Each point is reached from the start by the listed moves, each made once or not at all, plus a little noise. Is the number of moves made odd or even? Then give how often each move was made.

Moves:
(1): 0.179  0.083  0.171
(2): -0.162  0.451  -0.185
Start: 0.016  0.044  -0.088
Points:
0.045  0.579  -0.113 -> even (1, 1)
0.010  0.046  -0.083 -> even (0, 0)
0.194  0.135  0.082 -> odd (1, 0)

Moves:
(1): 0.137  -0.130  -0.244  0.120  -0.121
(2): -0.014  -0.074  0.063  -0.136  -0.317
(3): 0.030  -0.205  0.064  0.272  -0.104
(4): -0.447  0.088  -0.003  0.174  -0.221
Start: 0.147  0.139  0.065  -0.180  0.022
Points:
0.118  0.153  0.057  -0.138  0.002 -> even (0, 0, 0, 0)
-0.328  -0.028  0.190  0.144  -0.622 -> odd (0, 1, 1, 1)
-0.127  -0.114  -0.141  0.395  -0.425 -> odd (1, 0, 1, 1)
-0.147  0.072  -0.157  0.082  -0.323 -> even (1, 0, 0, 1)

Moves:
(1): 0.053  -0.014  0.047  0.078  0.122  0.002  -0.110  -0.018  0.208
(2): -0.150  0.099  -0.055  0.086  0.278  0.159  0.043  -0.118  -0.056
(3): -0.253  -0.096  0.233  -0.247  0.108  -0.024  0.099  -0.199  -0.036
(4): 0.221  -0.109  0.121  0.063  -0.133  -0.033  -0.005  -0.121  0.054
(5): 0.055  -0.156  -0.035  -0.038  0.148  -0.026  0.136  -0.055  -0.044
(6): 0.074  0.114  0.087  0.055  0.012  -0.024  0.255  0.135  0.052
(7): 0.158  0.325  -0.102  -0.256  0.233  -0.030  0.102  -0.140  0.059
(8): -0.159  0.106  -0.006  0.175  0.004  -0.380  0.108  -0.065  0.027
Start: -0.098  -0.018  0.034  0.027  -0.061  0.119  0.118  0.018  -0.105
Points:
0.299  0.244  0.147  0.105  0.334  -0.378  0.604  -0.247  0.249 -> even (1, 0, 0, 1, 1, 1, 1, 1)
-0.120  0.198  0.228  -0.329  0.425  0.191  0.354  -0.565  -0.080 -> even (0, 1, 1, 1, 0, 0, 1, 0)
-0.154  -0.161  0.429  0.041  0.086  -0.367  0.711  -0.287  -0.051 -> odd (0, 0, 1, 1, 1, 1, 0, 1)
0.134  -0.069  0.292  -0.365  0.414  0.008  0.341  -0.506  0.132 -> odd (1, 0, 1, 1, 1, 0, 1, 0)

Moves:
(1): 0.216  0.003  0.133  -0.272  -0.051  -0.062  -0.001  -0.063  -0.146  -0.149  0.104
(2): -0.200  -0.056  -0.070  -0.128  0.106  -0.160  -0.149  0.046  -0.059  0.095  0.041
(3): -0.204  -0.101  0.071  -0.013  0.340  0.109  0.203  0.020  -0.054  -0.029  0.092
(4): -0.163  0.048  0.003  0.008  -0.196  -0.295  0.182  -0.034  -0.176  -0.134  -0.043
(5): 0.125  -0.206  -0.146  0.078  0.033  0.005  -0.016  0.010  0.087  -0.025  0.066
(6): 0.096  0.191  -0.227  -0.011  -0.211  0.324  0.049  0.039  -0.137  0.069  0.106
(7): -0.025  -0.031  0.144  -0.142  0.021  0.081  0.008  0.060  0.109  0.008  0.204
(8): 0.229  0.154  0.041  0.037  -0.104  0.021  -0.036  0.050  -0.111  -0.376  0.309
(9): 0.254  0.104  0.074  -0.024  -0.247  -0.163  -0.026  -0.114  0.090  0.342  0.126
(10): -0.079  -0.131  0.045  0.041  -0.022  0.097  -0.030  -0.114  -0.099  -0.174  -0.029
(11): 0.011  -0.020  -0.087  0.012  0.115  -0.100  -0.073  -0.280  0.289  0.083  0.039
Start: -0.074  -0.005  -0.195  0.027  -0.042  0.108  -0.221  0.073  0.106  -0.032  0.177
Points:
0.025  -0.050  -0.217  -0.477  -0.248  -0.049  0.024  0.041  -0.177  0.144  0.884 -> even (1, 1, 1, 1, 1, 1, 1, 0, 1, 0, 0)
-0.317  -0.373  -0.158  -0.445  0.325  -0.325  -0.067  -0.169  0.158  -0.178  0.688 -> odd (1, 1, 1, 1, 1, 0, 1, 0, 0, 0, 1)
0.624  0.233  -0.453  0.103  -0.567  0.299  -0.250  0.049  0.044  -0.022  0.783 -> even (0, 0, 0, 0, 1, 1, 0, 1, 1, 0, 0)
0.227  0.034  -0.195  -0.236  -0.117  0.313  -0.101  -0.441  0.037  0.113  0.620 -> even (1, 0, 1, 0, 0, 1, 0, 0, 1, 1, 1)

Moves:
(1): 0.296  -0.284  0.087  -0.283  -0.018  0.007  -0.118  -0.072  0.061  -0.454  0.022  0.033  -0.019  -0.032  -0.310  -0.099  0.234
(2): -0.015  0.018  -0.063  0.052  -0.099  0.188  0.041  0.304  -0.128  0.219  -0.170  0.055  0.101  0.124  0.112  0.146  -0.188
(3): -0.229  0.034  -0.119  -0.101  0.045  -0.100  0.077  -0.163  0.112  -0.077  0.146  0.023  0.045  -0.138  0.054  0.068  -0.013
(4): 0.163  -0.147  0.055  0.363  0.080  -0.343  -0.217  0.019  -0.114  0.006  -0.024  0.172  0.040  -0.011  -0.149  -0.066  -0.183
(5): 0.038  -0.016  0.137  0.091  0.045  0.058  -0.128  0.016  -0.082  -0.077  -0.337  -0.162  -0.053  0.134  -0.002  -0.167  0.022
(6): 0.032  -0.020  0.141  -0.105  -0.026  -0.026  -0.028  0.238  -0.092  0.154  -0.131  -0.012  -0.008  -0.016  0.159  0.003  0.184
(7): 0.132  -0.162  -0.122  -0.156  0.180  0.155  -0.187  -0.274  0.206  0.220  -0.133  -0.234  -0.113  0.077  -0.034  -0.297  -0.089
(8): 0.014  0.125  -0.159  -0.064  -0.242  -0.320  0.193  -0.034  -0.194  0.115  -0.131  0.073  0.067  -0.015  -0.003  -0.282  0.096
(9): -0.043  0.115  0.000  0.082  -0.154  -0.163  0.180  0.224  0.048  0.095  0.032  0.024  0.225  -0.157  0.195  0.041  0.135
(10): 0.158  -0.053  -0.008  -0.104  0.084  0.078  0.159  0.168  0.059  -0.068  0.113  0.109  0.124  0.034  -0.019  0.177  -0.258
(11): -0.218  -0.145  -0.015  0.123  0.216  0.016  -0.067  -0.264  0.148  -0.074  0.078  -0.138  -0.102  0.153  0.228  0.050  0.047
(12): 0.091  -0.054  0.085  0.269  -0.078  0.283  0.045  -0.137  0.036  0.025  -0.108  0.009  -0.004  -0.018  -0.014  -0.119  -0.381
(13): 0.443  -0.101  0.111  0.142  0.159  0.011  -0.240  -0.028  -0.280  -0.009  0.173  -0.043  -0.161  -0.386  -0.125  0.200  0.112
(14): -0.155  -0.160  0.184  -0.094  -0.086  -0.039  0.075  0.258  0.135  -0.242  0.024  -0.167  0.009  0.222  0.057  0.174  0.066
Start: -0.163  0.139  -0.158  0.045  -0.033  -0.130  0.023  -0.089  -0.096  -0.234  0.112  0.034  0.213  0.137  -0.097  -0.062  0.048
Points:
0.034  -0.128  -0.107  0.275  0.426  0.095  -0.142  -0.070  -0.263  -0.306  0.108  -0.124  0.169  0.057  0.156  0.390  -0.210 -> even (0, 1, 1, 0, 1, 0, 0, 0, 0, 1, 1, 0, 1, 0)
-0.408  0.066  -0.250  -0.388  -0.309  -0.622  0.327  0.154  0.120  0.037  -0.053  -0.259  0.416  0.113  0.354  -0.357  0.437 -> even (0, 0, 1, 0, 0, 1, 1, 1, 1, 0, 0, 0, 0, 1)
0.179  0.003  -0.141  0.340  0.176  0.013  0.089  0.305  -0.236  -0.048  0.324  0.028  0.409  -0.085  0.265  0.539  -0.101 -> odd (0, 1, 0, 0, 0, 0, 0, 0, 1, 1, 1, 0, 1, 0)
0.202  -0.173  0.154  -0.271  -0.527  -0.300  0.517  0.558  -0.050  -0.595  -0.078  0.092  0.602  0.168  -0.040  -0.158  0.093 -> odd (1, 0, 0, 0, 0, 1, 0, 1, 1, 1, 0, 1, 0, 1)
-0.101  -0.141  -0.273  0.318  0.228  -0.159  -0.394  -0.163  -0.113  0.064  -0.386  -0.098  0.237  0.318  -0.121  -0.356  -0.401 -> odd (0, 1, 1, 1, 1, 0, 1, 0, 0, 0, 0, 0, 0, 0)
0.421  -0.339  0.027  0.450  -0.071  -0.751  -0.160  -0.301  -0.396  -0.450  0.170  0.153  0.270  -0.478  -0.069  -0.251  0.273 -> odd (1, 0, 1, 1, 0, 1, 0, 1, 1, 0, 1, 1, 1, 0)
0.096  -0.229  -0.147  0.419  -0.129  -0.003  0.073  -0.061  -0.112  0.144  -0.146  -0.361  0.227  0.128  0.327  -0.146  -0.150 -> even (0, 1, 0, 0, 0, 0, 1, 1, 1, 0, 1, 1, 1, 1)
-0.182  0.032  0.140  -0.177  -0.208  -0.307  0.432  0.793  0.051  -0.289  0.117  0.003  0.564  0.230  0.322  0.336  0.182 -> even (0, 0, 0, 0, 0, 1, 0, 0, 1, 1, 0, 0, 0, 1)
